Rows are points. Any point is a mix of the corners, with weights that add up to 1. It lies inside the corners' shape when no weight is negative. Say inside or outside, and name the corners with a negative weight.

Corners:
(1): [-1.08 -0.39  0.02]
(2): [ 0.28  0.03 -0.20]
(3): [-0.48 -0.71  0.46]
(4): [0.18 0.22 0.30]
Points:
[-0.02  0.06  0.27] -> inside
[ 0.20  0.01 -0.10] -> inside
[-0.53 -0.07  0.06] -> outside (3)
[-0.52 -0.42  0.02] -> outside (4)
[-0.78 -0.37  0.07] -> inside
[-0.58 -0.57  0.14] -> outside (4)
[-0.40  0.04 -0.16] -> outside (3)

Corners:
(1): [-0.66  0.70  0.25  0.06  0.62  0.13]
(2): [ 0.68 -0.30  0.61 -0.75  0.04 -0.37]
(3): [ 0.70  0.53 -0.64  0.07 -0.22  0.31]
(4): [-0.38  0.66 -0.21 -0.49  0.76 -0.34]
(5): [-0.51  0.55 -0.51  0.13 -0.29 -0.49]
(6): [-0.65  0.11  0.33 -0.25  0.42  0.64]
(7): [ 0.41 -0.35 -0.40  0.22  0.06 -0.30]
Points:
[ 0.31  0.42 -0.88  0.12 -0.15  0.01] -> outside (1, 2)
[ 0.13  0.30 -0.08 -0.12  0.11  0.06] -> inside
[-0.22  0.36 -0.19 -0.11  0.02 -0.32] -> inside
[-0.22  0.33 -0.24  0.08  0.20  0.02] -> outside (2)
[ 0.37  0.38 -0.29 -0.09  0.00  0.16] -> inside

Corners:
(1): [-0.16 -0.55 -0.73 -0.40 -0.55  0.12 -0.04 -0.85  0.91 -0.22  0.21]
(2): [ 0.22  0.55  0.35  0.79 -0.09  0.47 -0.16  0.60 -0.24 -0.04  0.32]
(3): [-0.58 -0.40  0.17 -0.58 -0.88 -0.76  0.29 -0.06 -0.27 -0.32  0.00]
(4): [-0.46 -0.33 -0.25  0.11 -0.23 -0.72  0.09 -0.77  0.26 -0.53 -0.11]
(5): [ 0.45  0.32 -0.37 -0.32 -0.66 -0.37 -0.03 -0.36  0.16 -0.35  0.53]
(6): [-0.80 -0.16 -0.27 -0.38  0.08 -0.57  0.75 -0.59 -0.25  0.01 -0.04]
(7): [-0.01 -0.52  0.32 -0.47  0.46 -0.72  0.23 -0.38 -0.17  0.01 -0.16]
(8): [-0.02  0.00 -0.73 -0.14  0.03 -0.11 -0.35  0.27  0.96 -0.51  0.40]
(9): [ 0.03  0.53  0.63  0.25  0.58 -0.69  0.13  0.69  0.07  0.78 -0.66]
(10): [ 0.16  0.41 -0.58  0.34 -0.28  0.22 -0.87  0.35 -0.27  0.20 -0.04]
(11): [-0.07  0.33 -0.07  0.63 -0.16 -0.24 -0.65  0.72  0.07  0.70  0.70]
(12): [ 0.44  0.16 -0.18  0.85 -0.35 -0.06  0.12  0.90 -0.59  0.50  0.15]
Points:
[-0.37 -0.27  0.03 -0.36 -0.59 -0.56  0.16 -0.07 -0.11 -0.19  0.04] -> inside
[-0.45 -0.37 -0.54 -0.50 -0.26 -0.53  0.05 -0.74  0.29 -0.42  0.17] -> outside (2, 9, 12)
[ 0.20  0.78  0.06  0.54 -0.14  0.00 -0.13  1.04 -0.35  0.48  0.18] -> outside (1, 4, 7)
[-0.35 -0.31 -0.31 -0.01 -0.16 -0.44  0.06 -0.23  0.15 -0.03 -0.07] -> outside (2, 5)
[-0.16 -0.31 -0.17 -0.27 -0.11 -0.69  0.24 -0.34  0.26 -0.10  0.12] -> outside (2, 10)
[-0.12  0.07 -0.07  0.16 -0.07 -0.42 -0.09  0.01  0.11  0.08  0.01] -> inside
[-0.17 -0.04  0.00 -0.18 -0.20 -0.38 -0.01 -0.06  0.09 -0.12  0.05] -> outside (12)
[-0.14  0.02 -0.11 -0.18 -0.30 -0.44  0.12 -0.11 -0.03 -0.06  0.10] -> inside
[ 0.04  0.19  0.21  0.50  0.09 -0.15  0.28  0.01 -0.19  0.31  0.14] -> outside (3, 8, 10)
